Each point is reached from the start by the listed moves, each made once or not at all, plus a little noise. Say if it took an odd or an even number of moves. Then give how often each move was made.

Moves:
(1): [-0.31 -0.66]
(2): [ 0.53 -0.22]
Start: [0.29 0.05]
Points:
[ 0.47 -0.78] -> even (1, 1)
[-0.03 -0.45] -> odd (1, 0)
[0.27 0.15] -> even (0, 0)

Moves:
(1): [ 0.33 -0.07  0.05  0.06 -0.03 -0.09 -0.06  0.03 -0.15 -0.45  0.09  0.10]
(2): [-0.34  0.39 -0.06  0.74 -0.11 -0.45  0.72  0.12 -0.10  0.05  0.56 -0.15]
(3): [ 0.09 -0.32 -0.27  0.32  0.17 -0.04 -0.07  0.27 -0.01  0.26 -0.42 -0.15]
(4): [ 0.10 -0.33  0.04 -0.11  0.16  0.21  0.53  0.36 -0.46  0.22  0.38  0.10]
(5): [ 0.00 -0.02 -0.26 -0.32  0.84  0.28 -0.36  0.63  0.16  0.15 -0.21  0.00]
(6): [ 0.14  0.11  0.33  0.02  0.03  0.09  0.08 -0.06  0.14 -0.11  0.25  0.27]
(7): [-0.02  0.44 -0.22 -0.36  0.16  0.20  0.01 -0.05 -0.38 -0.33  0.00  0.71]
(8): [ 0.11 -0.10 -0.59  0.02  0.37  0.04 -0.06  0.16  0.22  0.19  0.31  0.01]
(9): [-0.04  0.18 -0.39  0.00  0.08  0.32  0.18 -0.51  0.21 -0.12  0.08 -0.18]
Start: [-0.29 -0.14  0.07  0.01 -0.03  0.47 -0.29  0.09 -0.33  0.03  0.13 -0.11]
Points:
[-0.01  0.47 -1.33  0.48  1.51  0.80  0.19  0.69 -0.23 -0.33  0.79  0.52] -> even (1, 1, 1, 0, 1, 1, 1, 1, 1)
[-0.48 -0.20 -0.63  0.98  0.25  0.52  1.07  0.34 -0.68  0.42  0.71 -0.50] -> even (0, 1, 1, 1, 0, 0, 0, 0, 1)
[-0.21  0.10 -0.54  0.85  0.21 -0.05  0.31  0.38 -0.36 -0.20  1.09 -0.16] -> odd (1, 1, 0, 0, 0, 0, 0, 1, 0)
[-0.19  0.13 -0.24 -0.26  0.93  1.17 -0.37  0.16  0.19 -0.03  0.26 -0.03] -> odd (0, 0, 0, 0, 1, 1, 0, 0, 1)
[ 0.00 -0.02 -0.26  0.07  0.01  0.71 -0.15 -0.39 -0.24 -0.54  0.31 -0.20] -> even (1, 0, 0, 0, 0, 0, 0, 0, 1)
[ 0.09 -0.35 -0.78  0.06  1.02  0.95 -0.58  0.53 -0.10 -0.14 -0.32 -0.35] -> even (1, 0, 1, 0, 1, 0, 0, 0, 1)
[-0.39  0.03  0.37  0.67  0.05  0.31  1.04  0.51 -0.72  0.16  1.32  0.12] -> odd (0, 1, 0, 1, 0, 1, 0, 0, 0)

Moves:
(1): [ 0.16  0.09  0.00  0.26 -0.12 -0.17  0.05 -0.22  0.17  0.03 -0.10  0.30
 -0.09  0.08 -0.17  0.06  0.14  0.05  0.05 -0.14]
(2): [ 0.38 -0.33  0.26 -0.04  0.24  0.00  0.43 -0.02 -0.10  0.42 -0.17  0.01
  0.23 -0.12 -0.01  0.31 -0.02  0.00  0.13 -0.28]
(3): [-0.12  0.17  0.05 -0.29 -0.10 -0.13  0.22  0.21 -0.38  0.02  0.14  0.26
  0.21  0.00  0.03 -0.01  0.15 -0.26 -0.06 -0.23]
(4): [-0.01 -0.13 -0.12 -0.07 -0.13  0.05 -0.21 -0.14 -0.07  0.33 -0.11 -0.10
  0.12 -0.02 -0.20 -0.16 -0.22  0.21  0.17  0.23]
(5): [-0.26  0.43  0.13 -0.22  0.11 -0.12  0.35 -0.27  0.07 -0.01 -0.15 -0.12
  0.21  0.13  0.23  0.14 -0.28  0.03  0.29  0.08]
(6): [-0.15  0.33 -0.33  0.34  0.05  0.21 -0.14  0.35  0.13  0.33 -0.31  0.17
 -0.11 -0.26  0.40 -0.28  0.07  0.09 -0.07 -0.25]
(7): [-0.14 -0.28  0.38  0.17  0.26  0.19  0.13  0.08  0.01  0.27  0.14  0.10
  0.10 -0.09 -0.14  0.03 -0.07 -0.02 -0.05  0.16]
(8): [ 0.15 -0.22  0.05 -0.08  0.37 -0.03 -0.17  0.13 -0.26 -0.13  0.06  0.05
  0.38 -0.04 -0.29  0.23  0.20  0.00 -0.21 -0.01]
(9): [-0.04  0.20 -0.20 -0.01 -0.24  0.22 -0.02  0.28 -0.16  0.02  0.03 -0.30
  0.26 -0.07 -0.03 -0.13  0.14 -0.05 -0.01  0.09]
(10): [-0.34 -0.25 -0.25  0.04 -0.11  0.23 -0.15 -0.40 -0.01  0.62  0.19 -0.05
  0.39  0.15  0.11  0.15 -0.25  0.13  0.13 -0.05]
(11): [ 0.07  0.02  0.18 -0.03  0.21 -0.50 -0.01  0.05  0.19  0.13  0.36  0.01
  0.16  0.04 -0.26 -0.20 -0.26 -0.18 -0.29 -0.13]
(12): [-0.13  0.43  0.22 -0.25 -0.13  0.34 -0.01 -0.12 -0.08  0.14  0.01  0.08
  0.11  0.19 -0.03 -0.18  0.13 -0.02 -0.53  0.08]
(13): [-0.20  0.11  0.28  0.29  0.03 -0.31 -0.31  0.33 -0.05  0.01  0.01 -0.49
  0.03 -0.15  0.22  0.05  0.03  0.25  0.08  0.01]
(14): [-0.16  0.00  0.03  0.06 -0.26  0.17 -0.36 -0.12  0.01  0.04 -0.40 -0.32
  0.00  0.01  0.01  0.13 -0.01 -0.14  0.25  0.20]
(15): [-0.22 -0.20 -0.29 -0.28 -0.15  0.36  0.20 -0.25  0.09 -0.28  0.01 -0.23
 -0.18 -0.37 -0.36  0.13  0.18 -0.15 -0.18  0.09]
(16): [-0.03 -0.32  0.51 -0.23 -0.12  0.08  0.13 -0.30  0.04 -0.22 -0.36  0.13
  0.18 -0.22  0.10  0.41 -0.26  0.11 -0.09 -0.05]
(17): [-0.04 -0.24  0.10  0.22 -0.06  0.34 -0.18  0.23  0.00 -0.06 -0.75 -0.05
  0.18  0.50 -0.26 -0.19  0.17  0.16 -0.11 -0.31]
(18): [-0.26  0.36 -0.37 -0.30 -0.51  0.06 -0.19  0.32 -0.08 -0.15 -0.03 -0.33
 -0.03  0.16 -0.14  0.06 -0.22  0.04  0.28  0.09]
Start: [-0.25  0.28  0.09 -0.33  0.07 -0.06 -0.37 -0.20  0.24 -0.03 -0.27  0.09
 -0.13  0.10 -0.08 -0.02  0.01 -0.24  0.46  0.32]
Points:
[-1.40 -0.35 -0.21 -1.19 -0.73  1.06 -0.94 -0.96  0.02  0.04 -1.84 -0.98
  1.15  0.41 -0.82  0.85 -0.63  0.13  0.97  0.54] -> odd (0, 0, 0, 1, 1, 0, 0, 1, 0, 1, 0, 0, 0, 1, 1, 1, 1, 1)
[-0.87  0.93  0.01 -1.13 -0.32 -0.36  0.07 -0.18  0.18 -0.25 -0.63  0.27
  0.50 -0.40 -0.49  0.50 -0.29 -0.47  0.06 -0.25] -> odd (1, 0, 1, 0, 1, 1, 0, 1, 0, 0, 1, 0, 0, 0, 1, 1, 0, 1)
[-0.37 -0.47  0.83 -0.54  0.76  0.05  0.12  0.23 -0.43  0.26  0.02 -0.21
  0.65 -0.64 -0.63  0.76  0.45 -0.45  0.15  0.05] -> even (0, 1, 1, 0, 0, 0, 1, 1, 0, 0, 0, 0, 1, 0, 1, 0, 0, 0)
[-0.90 -1.02  1.56 -0.40  0.32  0.81 -0.66 -0.59  0.07  0.96 -1.18 -0.71
  1.46  0.08 -0.99  0.87 -0.16 -0.10 -0.36  0.00] -> odd (0, 1, 0, 0, 0, 0, 1, 1, 0, 1, 1, 1, 1, 1, 1, 1, 1, 0)
[-0.78 -0.47  0.60  0.18  0.14  0.18 -0.10 -0.24  0.60  1.30 -0.47 -0.28
  0.87 -0.89 -0.20  0.50 -0.26 -0.05  0.17 -0.20] -> even (1, 1, 0, 0, 0, 1, 1, 0, 1, 1, 1, 0, 1, 0, 1, 1, 0, 0)
[-1.07  1.33 -0.53 -0.98 -0.61  0.87 -0.48  0.12 -0.16  0.19 -1.52  0.07
  0.59  0.40 -0.81 -0.22  0.31 -0.12  0.09 -0.06] -> even (1, 0, 1, 1, 1, 1, 0, 1, 0, 0, 0, 1, 0, 0, 1, 0, 1, 1)
[-0.55  0.94  0.03 -1.30 -0.26  0.15 -0.52  0.41 -0.56 -0.06 -0.09  0.13
  0.55  0.41 -0.52  0.02  0.28 -0.49 -0.13  0.23] -> even (0, 0, 1, 0, 0, 0, 0, 1, 0, 0, 0, 1, 0, 0, 0, 0, 0, 1)
[-0.18 -0.39  1.34  0.65  0.44  0.13 -0.80  0.66  0.21  0.79 -1.78 -0.37
  1.20 -0.17 -0.50  0.37  0.10  0.05  0.08 -0.37] -> odd (1, 1, 0, 0, 0, 1, 1, 1, 1, 0, 1, 0, 1, 1, 0, 1, 1, 0)
[-1.80  1.50  0.47 -0.79 -0.59  0.76 -0.37  0.24 -0.33  0.98 -0.59 -0.40
  1.22 -0.06  0.78  0.27 -0.64  0.05  0.48  0.27] -> even (0, 0, 1, 0, 1, 1, 1, 0, 1, 1, 0, 1, 1, 0, 0, 1, 0, 1)

Moves:
(1): [-0.17 -0.08  0.01 -0.06  0.13  0.01 -0.07  0.02  0.03 -0.05 -0.07  0.04
  0.10 -0.29 -0.09 -0.05  0.09 -0.17  0.03  0.25 -0.06  0.12  0.19  0.24]
(2): [-0.07  0.16  0.17  0.02 -0.26 -0.11  0.12 -0.12 -0.01 -0.15 -0.12 -0.05
 -0.55 -0.02  0.10  0.07 -0.14  0.10 -0.34 -0.15  0.15  0.07  0.18 -0.09]
(3): [-0.19 -0.13  0.25  0.09  0.39  0.27 -0.38  0.12  0.19  0.02  0.11 -0.04
  0.13 -0.03 -0.37  0.17 -0.03  0.21  0.30  0.09  0.00  0.14  0.31  0.32]
(4): [ 0.47  0.19  0.09  0.07  0.53  0.08 -0.12  0.23  0.01 -0.19  0.13  0.31
  0.25 -0.10 -0.07  0.03  0.05 -0.05 -0.24 -0.18 -0.13  0.06 -0.30 -0.27]
(5): [-0.14  0.25  0.00  0.02 -0.21  0.07  0.04 -0.01  0.06 -0.28 -0.25 -0.26
 -0.20  0.16  0.02 -0.27  0.37 -0.04 -0.33 -0.15  0.32  0.10 -0.07 -0.11]
(6): [-0.22  0.04  0.06 -0.03  0.16  0.09  0.09  0.33 -0.04 -0.09 -0.19  0.05
  0.16  0.21  0.20 -0.14  0.10  0.10 -0.14  0.16  0.34 -0.21 -0.07 -0.20]
(7): [-0.02 -0.02  0.02 -0.14  0.08 -0.07  0.23 -0.26  0.00 -0.05  0.03  0.00
 -0.08 -0.01 -0.23  0.28  0.05 -0.15 -0.19  0.09  0.07  0.04 -0.20  0.12]
(8): [-0.42  0.07 -0.03  0.00 -0.07  0.27 -0.15 -0.06 -0.17 -0.11 -0.32  0.03
  0.41 -0.01 -0.13  0.09  0.13  0.05 -0.27 -0.62  0.42 -0.13  0.02 -0.16]
(9): [-0.11  0.35  0.02  0.10  0.15 -0.01 -0.12 -0.20 -0.05 -0.18  0.52 -0.06
 -0.08 -0.09 -0.01 -0.13 -0.08 -0.09  0.08  0.18  0.02 -0.28 -0.12 -0.04]
(10): [-0.52  0.38 -0.12 -0.07  0.39  0.17  0.05  0.12  0.05 -0.30 -0.02  0.12
  0.31  0.06 -0.03  0.13 -0.08 -0.27  0.07 -0.02  0.06 -0.19  0.06  0.15]
(11): [ 0.19  0.16 -0.29  0.25  0.16  0.04 -0.24  0.08 -0.01  0.04  0.28  0.27
  0.04 -0.01 -0.18 -0.10 -0.11  0.35 -0.04  0.09  0.00 -0.21  0.26  0.34]
(12): [-0.06 -0.16 -0.30  0.06  0.28 -0.07 -0.02  0.19 -0.21 -0.23  0.22 -0.16
 -0.08 -0.02  0.23  0.08  0.22 -0.08 -0.02 -0.18 -0.08  0.10  0.14 -0.01]
(13): [-0.16  0.12  0.01 -0.09  0.14  0.06  0.10 -0.03 -0.02  0.01 -0.07 -0.18
  0.16  0.08  0.15 -0.19  0.06  0.01 -0.04  0.06  0.10  0.18  0.11 -0.10]
(14): [ 0.40  0.02 -0.05 -0.19  0.32 -0.10 -0.31 -0.32 -0.07  0.17 -0.11 -0.03
 -0.12  0.00  0.07 -0.19 -0.19 -0.30  0.17  0.17 -0.21  0.12  0.05 -0.07]
(15): [-0.21 -0.11 -0.03  0.03 -0.12  0.24  0.16 -0.14  0.05  0.07 -0.23  0.24
 -0.18  0.27  0.00 -0.04  0.19  0.23 -0.07  0.30 -0.05  0.19  0.08 -0.12]
(16): [ 0.04  0.11 -0.09 -0.08  0.17  0.09 -0.29  0.04  0.03 -0.23 -0.26 -0.14
  0.03 -0.11  0.00  0.14  0.15  0.07 -0.15  0.22 -0.14 -0.01  0.05 -0.08]
(17): [ 0.24  0.00  0.03  0.02 -0.25 -0.05  0.07 -0.19  0.18  0.08  0.04  0.10
  0.03  0.04  0.09  0.19 -0.09 -0.17 -0.05  0.20 -0.20 -0.03  0.24 -0.16]
(18): [ 0.01 -0.05 -0.02 -0.08  0.17  0.16  0.00  0.30 -0.11  0.06  0.17  0.03
  0.00 -0.14  0.12 -0.04 -0.06 -0.13 -0.22  0.06 -0.17 -0.11 -0.06  0.12]
(19): [ 0.08  0.04  0.20  0.15  0.19  0.45  0.14 -0.05 -0.32 -0.32  0.09 -0.02
  0.34  0.24 -0.02 -0.06  0.15  0.11  0.05  0.07  0.05  0.09 -0.39  0.08]
(20): [-0.16  0.08  0.09  0.04  0.14 -0.23 -0.11 -0.10  0.11  0.28 -0.11  0.04
 -0.05 -0.10  0.21  0.01  0.03 -0.11 -0.07 -0.05  0.00 -0.02 -0.01 -0.09]
(21): [ 0.08  0.18  0.13  0.13  0.09  0.11  0.17  0.02 -0.17  0.22 -0.06 -0.11
 -0.02  0.06  0.07  0.09  0.28 -0.03  0.19 -0.14  0.01 -0.01  0.16 -0.20]
(22): [-0.22  0.02  0.16  0.25  0.22  0.13  0.06  0.29  0.14 -0.06 -0.05 -0.19
 -0.11 -0.17 -0.22  0.07 -0.20 -0.16  0.01 -0.01 -0.27 -0.24 -0.01 -0.08]
(23): [ 0.05  0.01  0.01 -0.04  0.10  0.14 -0.01 -0.10  0.28 -0.20 -0.08  0.03
  0.10 -0.01  0.04 -0.10 -0.10  0.08  0.07 -0.05  0.08 -0.17 -0.06 -0.09]
(24): [-0.05  0.01 -0.04  0.17  0.01  0.15 -0.04 -0.04  0.05  0.12 -0.01  0.02
 -0.15 -0.02  0.06  0.14  0.02 -0.02 -0.11  0.09  0.13  0.13 -0.04 -0.06]
Start: [ 0.05 -0.06  0.24  0.11 -0.07  0.09 -0.02  0.06 -0.02 -0.23  0.11  0.08
  0.03  0.32  0.23 -0.03 -0.17 -0.22  0.21 -0.16  0.11  0.19  0.18 -0.01]
Points:
[-1.52  1.14  0.20  0.29  1.54  0.81 -0.25  0.31 -0.08 -1.68 -0.25  0.05
 -0.17 -0.27  0.14  0.31  0.54 -1.01 -1.47 -0.41  0.26 -0.13  0.12 -0.44] -> even (1, 1, 0, 1, 1, 0, 1, 1, 1, 1, 0, 1, 0, 0, 1, 1, 0, 1, 0, 1, 0, 1, 0, 0)
[-1.63  1.44  0.57  0.62  1.93  1.35 -0.56  0.69 -0.08 -1.29 -0.23 -0.34
  0.02  0.18  0.32  0.17  0.70 -0.50 -0.93 -0.79  0.35  0.05  0.72 -0.76] -> odd (0, 1, 1, 1, 1, 0, 0, 1, 1, 1, 0, 1, 1, 0, 1, 1, 0, 1, 0, 1, 1, 1, 0, 0)
[-0.53  1.37  0.33  0.28  2.26  1.35 -0.11 -0.08 -0.72 -0.64  0.18  0.80
  1.19  0.79  0.37 -0.29  0.33 -0.51 -0.48 -0.01  0.64 -0.31 -0.24 -0.43] -> even (0, 0, 0, 1, 0, 1, 1, 1, 1, 1, 1, 0, 1, 1, 1, 0, 0, 1, 1, 1, 1, 0, 0, 0)
[-0.49  0.17  0.66  0.63  1.12  1.02 -0.03  0.34 -0.37 -0.34  0.64  0.14
  0.27  0.78  0.74  0.09  0.53 -0.17  0.23  0.56  0.00  0.03  0.44 -0.28] -> even (0, 0, 1, 0, 0, 1, 0, 0, 1, 0, 0, 1, 0, 0, 1, 0, 1, 1, 1, 1, 1, 0, 0, 0)
[-1.42  0.73  0.72  0.25  1.95  1.57 -0.37 -0.21 -0.45 -0.46 -0.12  0.38
  0.82  0.51  0.09  0.27  0.48 -0.75  0.04  0.46  0.71  0.04  0.16  0.06] -> even (1, 0, 1, 0, 0, 1, 1, 1, 1, 1, 0, 0, 0, 1, 1, 0, 0, 1, 1, 1, 1, 0, 0, 1)
[-0.29  1.28  0.38  0.51  2.46  1.21 -1.02  0.23 -0.08 -0.89  0.76  0.39
  0.77  0.07  0.06 -0.60  0.10 -0.69 -0.12  0.45  0.26  0.31  0.16  0.50] -> odd (1, 0, 1, 1, 1, 0, 0, 0, 1, 1, 1, 0, 1, 1, 0, 0, 0, 1, 1, 1, 0, 0, 0, 1)
[-0.27  0.30 -0.03  0.28  1.16  1.10  0.12 -0.14 -0.93 -0.57 -0.25  0.17
  0.67  1.14  0.38 -0.21  0.71  0.07 -0.17 -0.14  0.74  0.39  0.31 -0.35] -> even (0, 0, 0, 0, 0, 1, 1, 1, 0, 0, 1, 1, 1, 1, 1, 0, 0, 0, 1, 0, 1, 0, 0, 0)
[-0.51  1.09  0.17  0.50  1.32  0.69 -0.02  1.08  0.17 -1.10 -0.07  0.22
  0.65  0.53  0.08 -0.50  0.01 -0.27 -0.51 -0.21  0.58 -0.32  0.11 -0.27] -> odd (0, 0, 0, 1, 1, 1, 0, 0, 0, 1, 1, 0, 1, 0, 0, 0, 0, 0, 0, 0, 0, 1, 0, 0)
[-0.75  0.97  0.01  0.65  1.53  1.08  0.17  0.86 -0.48 -1.53 -0.08 -0.36
  0.42  0.73  0.05  0.16  0.77 -0.32 -0.35 -0.02  0.48 -0.33  0.11  0.00] -> even (0, 0, 0, 0, 1, 1, 1, 0, 0, 1, 1, 1, 0, 0, 0, 1, 0, 0, 1, 0, 1, 1, 0, 0)
[ 0.61  0.37  0.51  0.67  1.46  0.98 -0.90  0.55  0.01  0.00  0.29  0.44
  0.64 -0.05 -0.41  0.26 -0.40 -0.45  0.06 -0.50 -0.43 -0.24  0.85 -0.13] -> odd (0, 0, 1, 1, 0, 0, 0, 1, 0, 0, 1, 0, 0, 1, 0, 0, 1, 1, 0, 0, 1, 1, 0, 0)
[-0.18  0.75  0.68  1.22  1.53  1.44 -0.52  0.28 -0.23 -0.69 -0.44  0.26
 -0.06  0.83  0.25  0.17  0.60 -0.03 -0.75 -0.51  0.57  0.31  0.72 -0.88] -> even (0, 1, 1, 1, 1, 1, 0, 1, 0, 0, 1, 1, 0, 1, 1, 0, 1, 0, 1, 1, 1, 1, 0, 1)
[-0.09  1.10 -0.05 -0.23  1.73  0.49 -0.50 -0.07  0.02 -1.83  0.27 -0.06
 -0.31 -0.27  0.37 -0.04  0.14 -1.28 -0.86  0.07  0.07  0.04  0.02 -0.11] -> even (1, 1, 0, 1, 1, 0, 1, 0, 1, 1, 0, 1, 0, 1, 0, 1, 0, 1, 0, 0, 0, 0, 1, 0)
